Each point is reached from the start by the listed moves, each made once or not at all, plus a little noise. Is the number of moves made odd or even? Then give how often each move was made.
In the rows, 128 means zero.

Moves:
(1): [161  91]
(2): [163 157]
Start: [133 137]
Points:
[135 135] => even (0, 0)
[166 164] => odd (0, 1)
[165 100] => odd (1, 0)

Moves:
(1): [154 140 122 119 135 144 129 126 130]
(2): [107 181 132 124 132 117 126 133 124]
(3): [133 127 180 118 136 114 138 109 125]
(4): [145 136 142 172 111 124 118 151 132]
(5): [120 125 122 139 157 131 113 123 124]
(6): [108 127 141 135 124 178 146 132 112]
(7): [133 133 118 150 138 121 183 115 142]
(8): [125 123 129 109 147 123 139 178 139]
Start: [118 146 123 117 103 136 138 107 121]
Points:
[110 149 133 184 140 174 196 166 129] => odd (0, 0, 0, 1, 1, 1, 1, 1)
[106 210 169 135 158 174 204  77 109] => even (1, 1, 1, 0, 1, 1, 1, 0)
[118 147 202 140 109 163 168 166 117] => even (0, 0, 1, 1, 0, 1, 0, 1)
[132 222 190 169 111 165 209 106 116] => even (1, 1, 1, 1, 0, 1, 1, 0)

Moves:
(1): [168 142 162 143 134 155 138 145  97 115 120 121 132 118 115]
(2): [144 128 112 131 138 137 144 115 129 115 147 133 116 111 135]
(3): [131 135 147 122 119 103 145 132 135 132 129 123 108 123 131]
(4): [142 124 149 140 127 125 113 142 133 132 141 130 136 134 135]
(5): [136 120 142 118 128 118 121 134 116 161 156 110 143 120 125]
(6): [125 151 136 108 127 141 141 150 125 111 126 153 116 117 126]
(7): [128 142 147 150 126 128 158 141 119 124 146 156 136 130 104]
(8): [120 122 175 126 177  91 127 146 117 127 122 124 142 125 126]
(9): [109 122 123 131 123 117 138 164 151 121 116 101 134 137 138]
(10): [152 142 108 152 116 116 122 140 130 149 147 131 101 125 140]
(11): [154 142  91 140 106  91 127 154 128 119 145 136 124 134 106]
(12): [151 130 111 131 128 131 128 133 142 139 147 138 116 127  88]
(13): [130 169 134 118 140 142 135 132 136 128 126 137 133 127 131]
(14): [127 137 134 119 131 141 131 122 113 114 141 130 114 145 126]
Start: [136 130 139 129 150 123 115 121 136 135 116 134 141 117 128]
Points:
[202 218 188 134 129 101 150 244 149  95 124 139 127 112 116] => odd (1, 0, 1, 1, 0, 1, 0, 0, 1, 0, 1, 0, 1, 0)
[176 204 232 114 201 106 168 225 146 110 108 136 125  92  86] => odd (1, 0, 1, 0, 0, 1, 0, 1, 1, 0, 0, 1, 1, 0)
[202 228 156 119 142 126 189 211 126  67 140 145  96 105 111] => even (1, 1, 1, 0, 0, 1, 0, 0, 1, 0, 1, 0, 1, 1)
[192 188 154 160 135 139 138 183 129 134 196 202  91 128  79] => even (0, 0, 0, 1, 0, 1, 1, 0, 0, 1, 0, 1, 0, 1)
[163 239 183 143 161  41 185 249 136 109 160 170  98 127 104] => odd (0, 0, 1, 0, 0, 1, 1, 1, 1, 1, 1, 0, 1, 1)
